Each row is a point. Two turns around zero, p and q, are shown by what they do to some points. Where does a point land after both, in the order given? Backwards means that the second turn is done in reverse. Each puzzle has new turns, and all numbers are rounded.
In the rows, 128 means zero.

Turn p:
[148 155 132] -> [162 128 133]
[153 118 132] -> [133 109 147]
[105  85 160] -> [ 79 145 156]
[106 154  89] -> [138 130  77]
Turn q:
[162 146 137] -> [150 156 146]
[139 144 116] -> [145 125 143]
[114 146 151] -> [144 135 101]
[ 72 131 126] -> [125  90  87]
[153  74 110] -> [ 77 134 163]
Where do these land?
q, then p: [105 123 143] -> [121 116 104]
q, then p: [108  86 189] -> [135 142  53]
p, then q: [143 152 125] -> [129 145 151]
q, then p: [151 110 100] -> [116 159 151]
p, then q: [122 138  87] -> [112 103 159]
p, then q: [139 159 124] -> [135 143 157]

Turn p:
[169 131 140 153 127 145] -> [157 105 131  94 136 115]
[105 152 115 140 139 126] -> [102 133 111 133 146 114]
[218 131 146 136 151 162] -> [171  93 142  58  98  95]
[141 141 118  81 137 124] -> [125 140 119 136  81 112]
[109 127 157 140 104 107] -> [143 151 118 133 153 158]
[105 128 105 106 114 150] -> [110 107 115 160 112 136]
[111 103 123 168 108  85] -> [142 150 156 152 180 136]
[ 66 112 120 100 145 126] -> [ 73 144 132 158 118 158]
Turn q:
[121 112  79  84 134 126] -> [153 124 135  67 141 117]
[164 118 157 112 141  99] -> [138 143 133 155 174 113]
[ 94 121 122 180 131 145] -> [ 96  97 146 135  88 143]
[ 94 176 146 168 143 133] -> [140 105 124 171  75 144]
[153 124 162 121 128 149] -> [113 130  98 148 155 133]
[ 98 120  98  80 103 113] -> [147 144 125  77 115  88]
[171 124 132 152 116 130] -> [107 153 136 143 148 157]
Where do these land?
p, then q backwards: [132 101  87 118 146 170] -> [ 85 102 134 166 151 129]
q, then p: [161 102 138 119 144 153] -> [ 82 121 148 118 119 122]
q, then p: [ 96 163  93 121 147 123] -> [181 112 135 132 101 134]
q, then p: [148  98 161 126 170  89] -> [115 157 167  79 155 127]
p, then q: [ 79 157 132 118  91  94] -> [144 111 146 125  91 188]
q, then p: [144 147 115 121 103 146] -> [121 109 101 139 113 111]
q, then p: [113 139 125 150 111  89] -> [159 143 101 118 149 141]
q, then p: [151 117 175 152 113 159] -> [ 80 111 126 143 169 124]

Turn p:
[104 185 123 159 177 100 143 140 117] -> [129 118 122  78  78  95  85 135 110]
[121  87 132 122 131  86 159 148 120] -> [111 117 138 123 178 104  99 148 140]
[170 108 116 148 103 112 147 118 144] -> [133  96 168 130 152 123 159 139 125]
[ 97 152 150 163 160 155  95 161 128] -> [108 163 113 132  68  92 119 114 138]
[151 131 128  95  98 126  89 125 133] -> [147 143 130 165 130 162 142 153 117]
[131 135  96 121 101 176 102 138 105] -> [128 169 132 145 125 150 151  95  91]
[111 135 151 158 137 139 105 130  92] -> [140 147 134 143 100 105 104  96 138]
[ 87 177 166 152 163 135 138 122 101] -> [134 116  96 114  75 104  80  95 134]
[161  94  89  89 122 145 108  83 152] -> [145 144 142 116 159 192 176 139 145]
[164 105 133  96 126 118 176 130 153] -> [ 94  83 135 125 165 155 135 150 135]
[113  99 122 105  89 116 145 113 164] -> [137 113 100 134 179 128 160 146 134]
Turn q:
[135 118 133 135  86 115 108 111 125] -> [130 108 153 124  94 112 147 124 135]
[148 141 116  99 115 101 163 144 131] -> [141 108 149 148 163 120 113  96 124]
[ 95 134 159  85  95 122 158 138  83] -> [140  96 134 173 158  86 129 164 157]
[ 95 154 182 153 153 140 102 139 131] -> [110 119  74  90 121 109 114 167 133]
[132 119 142 137 141 172 163 165 152] -> [130 167  88 150 137 104 111 118  97]
[128 126 123 100 177 170 102  88 100] -> [ 81 143 108 147 135 181 157 157 147]
[159  81  97 174 137 129 123 173 139] -> [174 179 122 101 120 129 156  91  99]
[124 140 124 107 121 154 145 171 116] -> [121 150 126 144 168  94 130 130 123]
[178 151 104 137 123  89 106 119 162] -> [116 105 155  89 121 148 125  70 115]
[137 136 102 166 134 143 111  86  99] -> [114 156 137 114  96 156 137 123 176]
[102  90 145 158 149 100 116  84 157] -> [156 108 114 113  73 170 115 154 112]
[102 146 109  85 106 103 140 117 141] -> [122  99 175 144 148 129 103 144 119]
Where do these land?
q, then p backwards: [114 126 116 126 106 162 158 115 175] -> [135 152 140 130 126 127 107 177  88]
p, then q: [118 112  94 146 136  92 179 185 156] -> [172  96 126 117 190 141 131 180 122]
p, then q: [118 159 149 134  88 107 153 118 100] -> [154 132 131 116 107 156 177 112 147]
p, then q: [165 134 128 119 137  80 142 109 115] -> [128 125  92 129 129 115 176 129 100]
p, then q: [109 164 110 103 105 126  87 155 163] -> [140 164 154 120 168  93 121 106 163]
q, then p: [113 136 112  91 152 165 113 108 134] -> [106 152  98 121 108  97 116  97 119]
p, then q backwards: [133  98 117 146  97 164 114 118 114] -> [171 111  98 115 117 136 139 144 109]
q, then p backwards: [104 111 168 161 139  87 130  97  93] -> [123 151 163 121 148 100 117  71 162]
q, then p: [139 101 158  97 148 150 113 107 118] -> [106 130 132 103 150  97 142  93 109]
p, then q: [166 140 128 158 171 146  92 169 112] -> [113  90 130 121 105  62 111 157 142]

Turn p:
[100 135 105 163 102 142 129 162  91  84 142  77] -> [169 111  67 156 144 135  98 152 117 136 117 174]
[147 119 139 121 158 128  87 137 106 113 151 143] -> [141 152 147 121 119 130 154 137 130 131  78 145]
[126  90 151 126 141 140 140 101 164 161 129 108] -> [109 145 125 131 113 112 120  87 122  82 134  99]
[125 116 136 141 161 134 153 130 123 149 108 166] -> [ 85 112 122 117 111 127 158 101 134 142 124 123]
[116 116 110  88 125 161  73 172 122 127 141 136] -> [140 137 138 158 152 167 170 165 115  98  98 133]
[ 88 116  77 138 129  97 123 111 101 101 125 107] -> [153 104 117 145 165 154  87 103 140 154 100 135]
[159 123 139 141  97 126 158  81 118 164  99 130] -> [104 112 141 116  75 129  89 121 153 123 161 111]
[116 182 147 116 150 145 152  94 156  94 139 156] -> [156 147 116 112 129 100 163 123 131 176 156  81]
[143 141  95 135 185 101 148 131  92 187 142 123] -> [105 134 163 152 113 143 139  66 140 155 138 184]
[123 160 150 184  57 147 117 123 205 105  92  80] -> [130 125  92 138 128  80  59 184  58 120 168  84]
[118 140 153  74 122  95 119 136 106 106 115 147] -> [163 100 158  81 147 142 154 140 136 125 125 127]
[146 113 145 133 102 119 121 144 129 152 166 156] -> [100 167 131  98 126 145 129 149 137 109 132 146]
[155 113 116 103 134 130 145 141 150 121 115 136] -> [111 117 145 138 144 102 144 136 152 112 132 121]
Turn q:
[112 166 157 127  92 165 115 152 125 154 125 129] -> [156 134 177 102 133 137 125 146 102 153 150 150]
[163 138 181  82 131 128 135 157  99 159 100 119] -> [123 136 176  74 137  86 108 153 169 129 134 127]
[ 69 136  91 116 135 125 145  87  90 108 123  72] -> [111 149  89 137 159 147 147  74 143 151 193 114]
[ 77 133 116 149 152  92 133 131 149 120 128 113] -> [123 160 103 143 139 130 128 102  89 123 131  88]
[107 110 139  77 152 121 170 116 115 102 124 171] -> [130 122  84  87 169 126 162 150 153 103 119 108]
[147 126 130 152 171  93  99 128 173 145 130 126] -> [114 133 145 165 105 120 102 128 111  89 105  88]
[117 120 107 167 126 162  77 126 107 113 120 161] -> [116 138 116 158  95 172 140 174 116 151 136 147]
[195 163 139 143 123 148 146 162 132 112 158 151] -> [168  78 142 101  87 131 103 139 139 149  88 126]
[119 163 166 138 131 160 123 104 159 118 118 141] -> [146  91 142 130 148 140 112 162  95 124 155 114]
[168 119  96 146  89  91 147 126 129 132 129 129] -> [128 127 110 134 117 124  94  93 139 123  89 170]
[113 122  85  96 159 145 123 120 148 123 102 141] -> [ 83 118 119 112 126 162 157 125 123  95 137 115]
[164 149 156  80 124 102 122 151 127 103 123 131] -> [148 122 125  79 102  93 107 139 149  98 137 125]
[100  81 101 177 136  94 127  96 126 170 143  99] -> [105 169 125 207 155 128 132  89 128 135 108 127]
[146 110 110 114  93 177 106 109 103 150 186 129] -> [160 110 159 157 114 149 175 122 167 139 133 177]
[124  84 146 155 107 116 153 155 138 110 111 107] -> [109 131 107 132 135  74 127 123 101 157 107 142]
Where do these land?
p, then q backwards: [162 156 136 141 118 157 146 147 135 113 100  85] -> [145 107 171 137 110 132  92 119 146  87 134 111]
q, then p: [119  84 110  57 141 111 150 144 113 148 128 144] -> [148  97 127 118 173  89 151 105 142 147 165  90]
p, then q: [ 98  66 139 145 144 144 144 166 138  82 178 113] -> [ 76 118  72 104 110 183 107 106 125 101 123 101]
p, then q backwards: [ 89 133 143 125 100 127 109 129  98  98  85 143] -> [139 161 134 139 141 162 157 132 145  95 134 171]
q, then p: [125 122 136 114 116 155 186  84 133 141 100 152] -> [109 120 128 144 140 118 181  83 134 121  83 114]
q, then p: [124 133 102 146 116 101  96 133 152 126 129  94] -> [149 141 116 113 107 155  92 145 132 158 124 122]
q, then p: [136 122  89 154 157 126  90 111 134 149 113 114] -> [138 136  74 130 116 144 107 138  91 139 128 110]
p, then q: [114 182 134 144 129 139 171 131 116 109 153 146] -> [145 130 161 124 133 159 140  86 148 110  85 133]
p, then q: [168 126  94 141  80 142 134 130 134 166 107 131] -> [161 153 133 148 105 119 159 143  74 150 131 130]
q, then p backwards: [130 112 111  90 116 107 128 124  94  90 133 132] -> [129 114 152 130 123 147 177 134 109 116 161 133]
q, then p: [129 160 154  85 164 120  85 129 127 157 196 126] -> [159 153 119 109 110  44 109 162 131 104 153 139]
p, then q: [127  79 174 167 146 100 122 105 135 185 119 143] -> [139 148  99 117 163 140 143 139 127 110 210 160]
p, then q backwards: [142 189 143 154 138 133 103 131 155 101 123 140] -> [ 97 120 175 161 123 146 120 175 123 115 125 120]
